Rows are points. To make a cloud, some directions were put in groups of two or more. Within a group, all points are equally far from the middle, so they leave a hole (a ring in 2 directions, a hollow ball in 3). The other directions are filled evenly. Then the cloud was stretched, turned, moved and blurred a little. How many holes are there, and how many directions does each take, smallest first?
(in the rows, 128 means zero)

Cloud:
[[156  97  77]
 [157 168 174]
 [127  78 130]
 [127 171 191]
 [119 168  97]
 [ 49 175 145]
 [102 139  78]
 [128  96 142]
 [ 94 166 186]
 [112 171  98]
 [ 85 213 127]
 [ 61 143  94]
 [164  97 101]
 [ 52 203 149]
 [ 69 146  90]
 [162 109 125]
 [ 86 161  93]
 [ 56 132 142]
 [130 161  96]
 [157 102  82]
 [151 165 111]]
Holes: 1 (2)

Cloud (30 x 4):
[[ 97  76 199 147]
 [ 63 136 168 105]
 [163 184 162 180]
 [167 195 130 172]
 [161 134  76 178]
 [104 183 158 166]
 [ 91 151 127 155]
 [134  36 115 162]
 [162  75 145 132]
 [ 80  91  88 121]
 [117 183 139 156]
 [ 94 145 149 180]
 [176 200 112 160]
 [113 148 105 135]
 [170  74 130 150]
 [107 106 153 184]
 [197  86  97  97]
 [104  88 191 105]
 [107 117 200  95]
 [126 109  65 171]
 [ 97  94 148  94]
 [105  66 179 115]
 [139 201 135 139]
 [175 144 151 176]
 [ 95 144 187  92]
 [100  64 184 122]
 [ 98 178 171 175]
 [174 142  73 106]
 [214 132 128 166]
 [ 84  98 119 104]]
Holes: 1 (2)

Cloud (54 x 6):
[[ 95 157  61 164 140 158]
 [209 109  98 149 127 192]
 [102 191 101 155 110 159]
 [135 140  91 143  84 162]
 [ 68 126  57 137  89 130]
 [159  88 120 162  87 191]
 [194 131 187 168 179 138]
 [153 109 130 174 147 157]
 [ 83 131 141 134  90 142]
 [140 143 166 158 153 145]
 [173 108 182 162  85 171]
 [155 100 147 104  73 171]
 [162 161 119 152 168 111]
 [146 110 105 134 153 193]
 [ 94 204 140 159 119 205]
 [150 141 183 127 173  76]
 [105 150  96 158  64 162]
 [100 172  44 141 124 184]
 [104 148 132 153 119  94]
 [161 110  84 138 113 178]
 [ 89 133 109 125  78 124]
 [121 194 120 153  64 110]
 [149  92  77  52 117  78]
 [177  86 188 186 123 101]
 [193 150 234 182 173 128]
 [154 181  94 122 116  84]
 [175 168  82 109 132  69]
 [162 140 172 202  69 122]
 [137 116 142 170 123 101]
 [185  48 200 164 144 102]
 [103 102  96  58  72  97]
 [109 145  64 145 123 114]
 [182 167 132 142  97 149]
 [171 140 155 128 105  99]
 [122 131 119 145 152 131]
 [157 184 128 168  87 103]
 [173 139 196  97 138  99]
 [172 143  54 150  64  68]
 [152  51 118  96 114 129]
 [133 153 131 145 125 156]
 [170 119 196 141 157 172]
 [205 148 172 198 159 188]
 [163 170 157 171 171  94]
 [ 81 129  37 156  66 167]
 [125 127 122  68 122  75]
 [119 188 119 147  48  51]
 [166  60 172 126 104 172]
 [125  72  87  97 147  86]
 [ 79 161  52 178  99 102]
 [150 111 110  68 111  26]
 [146 140 123 146  92 137]
 [ 89 167 115 158 112  76]
 [115  85  57  73  67 135]
 [181  47 103 107  66 121]]
Holes: 0
